Each row of a before or after table is a point. One or more steps were done to the points. Then noise was added and the rows were shuffled. The steps act on columns, c1 being the first. Name the steps. A step turns or swaps two columns, mirrors them in a line or flattens them onto one, adds a multiple of one to another, or multiplies or shifts one. Angles are multiples of 10 degrees, from the lower column toward the higher: turns from -170 to 170, lines from 10 to 170 but not 90. Use the fewest steps. Two steps may share a column if one is a turn and the other turns, adds or multiplies; they go together, in the order done. Otherwise the lowest column goes first.

Before:
[[+0.68,-0.01],
[+0.12,-0.10],
[-0.31,+0.06],
[-0.07,-0.20],
[-0.29,+0.68],
[-0.27,+0.76],
[-0.21,+0.33],
[+0.70,-0.07],
[-0.05,+0.14],
[-0.18,+0.04],
[-0.29,-0.04],
[+0.01,-0.10]]
After:
[[+0.44,+0.52],
[+0.17,+0.02],
[-0.17,-0.09],
[-0.17,-0.26],
[-0.70,+0.17],
[+0.08,-0.06],
[+0.12,-0.19],
[-0.26,-0.20],
[+0.49,+0.49],
[-0.41,+0.07],
[-0.79,+0.28],
[-0.14,+0.05]]
Steps: turn c1 and c2 by 50 degrees

Before, 11 rows:
[[+0.28,-0.40,-0.07,+0.58,+0.37,-0.25],
[-0.43,+0.49,-0.78,-0.27,+0.30,-0.24],
[+0.16,-0.12,-0.11,+0.18,-0.20,+0.27],
[-0.21,-0.11,-0.12,+0.02,+0.40,-0.28],
[-0.13,+0.25,+0.05,+0.05,+0.07,+0.45],
[-0.12,-0.01,+0.20,-0.10,-0.06,+0.32],
[+0.46,-0.31,-0.02,+0.03,+0.06,+0.09],
[+0.12,-0.25,-0.10,+0.32,+0.18,-0.34],
[+0.22,+0.13,-0.10,+0.16,+0.01,-0.20],
[+0.19,-0.21,+0.18,+0.28,+0.03,-0.18],
[-0.35,+0.19,-0.28,-0.18,-0.35,+0.39]]
After (11 x 6):
[[+0.07,-0.16,+0.07,-0.37,+0.58,-0.33],
[+0.04,-0.35,+0.23,-0.64,+1.14,-0.28],
[+0.13,-0.11,+0.21,-0.24,-0.60,+0.30],
[-0.24,-0.17,+0.20,-0.31,+0.10,-0.15],
[+0.74,-0.25,-0.45,+0.51,+0.90,-0.20],
[+0.05,+0.35,+0.43,-0.21,+0.18,+0.06],
[+0.24,+0.01,-0.39,+0.29,-1.06,+0.41],
[-0.06,-0.41,-0.13,+0.14,+0.20,+0.43],
[+0.06,+0.09,-0.19,-0.05,+1.24,-0.24],
[-0.23,+0.21,-0.08,+0.05,-0.19,+0.33],
[+0.12,-0.43,+0.18,+0.01,+0.00,-0.19]]
Steps: turn c1 and c3 by 90 degrees; turn c2 and c4 by 130 degrees; multiply c2 by 2; multiply c5 by 3
